Each row of a before or after table is a point. The points were changed in one or more steps. Then noise was added and the rows were shuffled. The steps act on how far a point lies along the listed directions, d1 being the first. Write out the steps. A step turns or swaps two directions, mirrors them in a line or flattens them onto one, adds a multiple of one to another, or multiplies one. Angles are multiples of 10 degrees, from the lower direction toward the higher: turns from -170 to 170, lines from 10 to 170 but not 90. Use the fewest steps. Two steps may share a direction if one is a turn and the other turns, adds or multiplies; they go together, in the order done. Otherwise the lowest direction goes first.

Directions:
(1): [298,-47,-162]
(2): [63,-274,196]
(3): [157,201,229]
Before, 11 rows:
[[18,0,27],
[22,-3,-4],
[-89,-39,96],
[-46,-10,11],
[-19,-30,-5],
[76,29,-14],
[-14,-33,75],
[-58,-59,1],
[-31,-8,-18],
[-78,-17,-18],
[78,-43,-13]]
After, 11 rows:
[[-84,-74,-47],
[-16,-11,-91],
[76,-22,82],
[1,1,-45],
[26,33,72],
[13,1,24],
[17,-22,-20],
[10,-50,-54],
[-25,-15,-42],
[-9,-12,33],
[-39,-56,22]]
Steps: turn d1 and d3 by 70 degrees; add 0.5 times d3 to d2

Directions:
(1): [110,138,-349,61]
(2): [55,-323,-74,209]
(3): [-355,54,-64,154]
(4): [-125,-174,-160,-292]
Before:
[[-7,-21,-18,-55],
[-129,-107,-21,2],
[42,10,-14,1],
[40,-2,24,-1],
[-93,-23,-43,-58],
[-5,13,13,24],
[13,-12,-27,-15],
[-32,-37,27,-36],
[30,53,38,-50]]
After, 9 rows:
[[51,-70,119,-88],
[-9,-33,2,6],
[-18,-4,-21,33],
[-38,-36,-1,-34],
[-28,27,-4,21],
[-22,4,38,-53],
[17,-73,26,-93],
[18,25,-2,7],
[-47,40,-62,-27]]
Steps: turn d2 and d4 by -40 degrees; turn d1 and d2 by 70 degrees; multiply d3 by -1

Directions:
(1): [270,-155,47,-200,280,131]
(2): [-173,-256,128,-115,72,-324]
(3): [109,-23,-149,344,232,-169]
Before, 13 rows:
[[51,5,31,-78,-12,56],
[-4,-65,23,-2,63,-39],
[-5,43,1,-16,-66,78],
[-15,48,11,10,-38,27],
[88,-15,-14,-5,90,5],
[66,-8,-4,16,53,42],
[-58,2,3,40,-18,-64],
[53,-51,10,-28,53,0],
[-13,-67,54,-97,-7,-36],
[-12,2,-17,50,-28,-45],
[-40,-20,10,-34,-53,-1],
[11,63,7,-21,-69,70],
[13,18,-31,51,-20,14]]
After:
[[-41,36,38,-26,-57,6],
[-23,25,41,-65,-71,19],
[-15,-4,-10,21,-25,-14],
[54,-14,20,-34,26,16],
[78,-43,-24,44,93,-13],
[35,-27,-13,47,71,-3],
[67,-30,-15,59,98,-11],
[-16,9,-6,16,-59,-11],
[103,-27,-37,74,140,-43],
[-41,5,33,-52,-65,43],
[-41,-5,13,-52,-70,33],
[-54,40,9,0,-63,-2],
[41,-18,12,-45,-6,17]]
Steps: add 1 times d1 to d3; multiply d2 by 0
